Each point is reached from the start by the listed moves, each made 0, 1 or 2 times, or once backwards (-1), plus a little noise. Is the number of moves made odd or even? Then give how often each move was made.

Moves:
(1): [ 29 -13   4]
(2): [ 40 -14 -27]
Start: [ 8 -1 10]
Points:
[ 59 -15 -49] => odd (-1, 2)

Moves:
(1): [  3   8  -7  -4 -12 -15   7]
(2): [-6  8  7  4  5 15  2]
(3): [-1  9 -1  3  7  3 -5]
(4): [11 13 -6  7 -1 11  4]
Start: [-2  6  2 -4  5  1 -7]
Points:
[ 30  22 -24  -4 -20 -11  10] => odd (1, -1, -1, 2)
[-18  43   5  -4   9  -4  -5] => odd (2, 2, 2, -1)
[-16 -24  18  -9  11   3 -13] => odd (-1, 0, -1, -1)
[-1 60  1 14 18 33 -3] => even (1, 2, 2, 1)

Moves:
(1): [ 10   0   0  -4  -1 -10  11 -10  -7]
(2): [-4  1  2  8  1 -1  7  1 -7]
(3): [ -3   1  -1   2 -10  -4  -1  -2   2]
(4): [11  8 -1 10 -3 10  2 -7 -3]
(5): [ -3  -5  12  -4  10  -1   4 -11   1]
(6): [ 2  3  2 -5 -2  2 13  1  3]
(7): [-13 -12   1 -13  17   6   7 -11  -6]
(8): [-10  -9  -3   5   8   1  -4   6  13]
Start: [ 0 -3 -8 -3  0 -3  0  0  5]
Points:
[-29  -5 -24  18 -20  -7   1  55  46] => even (-1, 1, 1, -1, -1, 2, -1, 2)
[-41 -39  -5   6  57  37  -7 -26  19] => odd (-1, 0, 0, 2, 1, -1, 2, 2)
[-3  3  7 15 10 -4 34 11 15] => even (0, 2, -1, 0, 1, 2, -1, 1)
[-46 -42 -14  -2  60  32 -13  -8  20] => even (-1, 0, -1, 1, 0, -1, 2, 2)
[-20 -20   6  -6  20 -25  36  -6   3] => odd (1, 2, 0, -1, 1, 1, 0, 1)

Moves:
(1): [ 9 -1 -7 -1  8 -5 -5  1  3 -3  0 -6 -2]
(2): [  4   4   1  -1   0   0  -2  -4   9 -11  -1   0   7]
(3): [ 1  0  8 -6  7  7  2 -3 -8  0 -8 -5  1]
(4): [  5  -6  -5 -11   7   7   9   1  16  -1   3   3   6]
(5): [ -2  -3  -1   1  -5   3 -10  -1  -5   4  -1   0   2]
(6): [-3  4 -5  6  3 11 -3 -7 -7  1  2  0 -5]
(7): [ 1  9 -7 -4 -6 -6  0 -4 -3  2 -7  6 -2]
(8): [-11  -1  -1   5  -4   8   4  -6  -2  -3  -9  -6 -14]
(9): [-10   9  -1  -9   9  -5  -8  15  -5  -5  10  -1  -5]
(10): [  4  -3   1  -3   4   8 -10   4 -10  -2   3  14 -18]
(11): [ 0 11  3 -3 -4  0  1 10 13 10  2  0 -3]
Start: [  4   0   5  15  -6   9   8  15  -9   9 -10  24   9]
Points:
[ -9  60   0  -8   4   8  24  22  -2  20 -36   1  -8] => even (1, 0, 2, 0, -1, 1, 2, 1, 1, -1, 2)
[  6  -1  -8   0  17  32 -18  10 -13 -26   7  40   5] => even (0, 2, 0, 1, 1, 1, 0, 0, 1, 1, -1)
[-15   9   6  31  27  47 -16  -6 -50 -43 -19   3 -43] => even (1, 2, 1, -1, -1, 2, -1, 2, 1, 1, -1)
[ 19 -25 -13   2  15  34  -3  10  31  -5  -9   9  17] => odd (2, 1, 0, 2, 2, 0, -1, 1, 0, 0, 0)

Moves:
(1): [ 2  4  6 -5  6  1 -2  2  3 -9  4  3  1  2  1 -5]
(2): [ 13  -4   4  -4   7  -6   5   8  -7   1  10  -7 -11  -9   3  -5]
(3): [ 0 -3 -2  3 -2  4  5  0  4  8  0  1 16  8  4 -2]
(4): [ -1  -4   4  -6   1 -10  -3   5   9   4  -2  -7   0   3   3   1]
(5): [ 5 -5 -5  6 -7 -1 -4 -9 -3 -3 -4  2 -6  3 -2 -4]
(6): [ 0  2  5 -8  5 -1  8 -5 -5  0  0  3  5  2  0  5]
(7): [ 2  9  3  5 -4  3 -8 -7  2 -4  4  6  7 -6 -4  5]
(8): [-1 -5 -1  0 -2  0  1 -9 12 -5  4 -4 -1  1 -6  4]
(9): [  5  -8  -1   3  -4   9  -1  -6   2  14   1   4 -11  12  -6   2]
(10): [ 5  9 -3 14 -2 -7  1  6  2  1  4  2 -4  1 -6 -5]
(11): [  2   6  -3   1  -5   3   4   0  -1 -11  -1  -2  -4  -2   5   8]
(12): [  1  -4   3  -2   6  -5   1   9 -10  -4   2   5   7   2   3   8]
(13): [  1   2  -7  -4  -6  -3  -1   0   2  -7   1  11   2  -8 -10  -1]
(14): [ 3 -1 -2 -5  3  5 -2 -5  0 -1 -2 -7  8  1 -4  4]
Start: [ 0  5  1  2  5  2  4  4  5 -2  0 -2 -1  0 -2  0]
Points:
[ 15  12   0   2  15  -5  15  15  38 -23  17 -60  14  -6  10  19] => even (0, 1, 1, 1, -1, -1, 0, 2, -1, 1, 2, 0, -1, 2)
[ 33  56   1  26 -14 -12 -16  33  33 -17  36  32 -31 -26 -25 -21] => odd (2, 1, 0, 1, -1, -1, 2, -1, 1, 2, 1, -1, 2, -1)
[  8   1 -18 -11 -30  19  -4 -29  -3 -25 -22  32  33  18 -11  34] => even (0, -1, 1, 1, 2, 1, 1, -1, 1, -1, 2, 1, 2, 1)
[ 26  19 -18  45 -27  11 -12   0  24  36   0  -8 -34  16 -26   2] => even (-1, 0, 0, 1, 0, -1, 1, -1, 2, 2, 1, -1, 0, 1)
[ 25  17  26 -11  27   2  -3  42   3  -8  16 -26  56   9  36  32] => even (1, 1, 2, 2, -1, -1, 2, -1, 0, 0, 2, 2, -1, 2)

Moves:
(1): [ 0 -6  3  0 -8 11 -3 -1 -1  0 -1 -1  3  0 -5  5  4 -6 -3 11  0  2]
(2): [ 9 -4 -6  5  0 -4 -1  7 -2  0 -1 -4  0  0  0  3 -8 -4 21  2 -3  8]
(3): [ 1  4 -3 -2 -7  0 -3  6  1  3  1  9 -1 10 -3  5 -3 -5  6 -2  3  4]
(4): [10  5 -5  7 10 -7  1  1 -3  1 -2 -1 -2  1 -3  3 -7 -1  5 -1  3  3]
(5): [ 1  3  1  6  2 -5  2 -5  0 -1  9  0 -6 -7  1 -2 -5  4 -6  2 -1 -1]
(6): [  2  -1  -3   4  -8   8   1  -2 -13   3  -2   3   3 -10  -1 -12   3   0
  -5   9  -5  -6]
(7): [ -3  -5   0   0  -3  -2   1  -3  -3   1  -4   4   6 -10   2   7   6   2
   0   4  -5   3]
(8): [ 1  5  0 -7  2 -2  5  3 -6  0  6 -3 -6  2 -4  0  0 -7  7  1  2 -5]
(9): [-5 -4  0 -1  6 -2  8 -5  8  4 -1 -8  2  7 15 15 -4  0  5 -9  1  6]
(10): [  7   7  -2   7   3 -12   4  -5   7  -3  -3   4   7   5  -3  -7  -3   4
   3  -7  11   9]
(11): [ 7  0  5  0  3 -2 10  0 -7 -2  6 -3 -7  0  4 -9  1 -2  1 -8 -7  2]
(12): [-9  1 16 -6  0  1  2 -2  2 -3  8 -8 -5  9  1  4 -2 12 -4 -4 -6 -7]
(13): [  1   0  -4   3  -7   5  -4   0   3   1  -1   5   2   3  -2  -4   7  -9
   0   2  -1 -13]
(14): [  3   8  -1   2 -10   5  -5   3  -2  -1   2   1   2  -6  -8  -2   5   2
  -4  -6  11  -3]
(15): [  3   7  -3  10   0  -6  -6   3  -4   3   0   6  -1  -1   0 -10   4   2
   0   5  11   2]
(16): [ -3   5   4   1  -2   8  -5  -2  -4  -3   1   0   5  -2   1  -4   3   0
  -3   6 -10  -3]
(17): [ -3  -6 -15   5  -6   4  -4  -7   1  -5  -4  -1  -4   2   1   2   9   0
  -3   2  -5   2]
(18): [-15   1   1   4   5  -5  -5  -2  16   6  -3 -10  -8   7  -7   5   3   0
  -2  -8   0   4]
(19): [  5   1   0 -12   1 -15   3   1   1   0   2  -4   8   9   5  -6   0  -4
   0  -9   3   6]
(20): [ -9   0   4  -1   8  -8  -1   5 -12  -2  15   6   6   0  -4   2  -4   6
  -1 -12   6   2]
Start: [  7   0  -7   1  -2  -3  -1   7  -3   7   0 -12   0   4  11  -3   3   2
  -5   2   2   9]
Points:
[-35  10 -17  32  34 -60 -18  -5 -17  24  10 -33 -16 -15   6   9  12  47
 -26  -7   6  25] => odd (-1, 0, -1, 2, 1, 1, 2, 0, 0, -1, -1, 1, -1, 0, 2, 0, 1, 2, 1, 1)
[ 19  19 -59  20 -42  -7 -34 -15  11   1  -9  29  43  31  39 -49  39 -18
 -37  12  29   5] => odd (0, -1, 1, -1, 1, 0, -1, -1, 1, 1, -1, -1, 2, 0, 2, 2, 2, -1, 2, 0)
[  7 -12 -41  27  12 -33 -11   5 -52  -5  17 -13   6 -35   7 -22  31  10
  -8 -29 -25  31] => even (-1, 1, -1, 1, 0, 0, 2, -1, -1, -1, 2, -1, 0, 1, 0, 1, 2, 1, 1, 2)
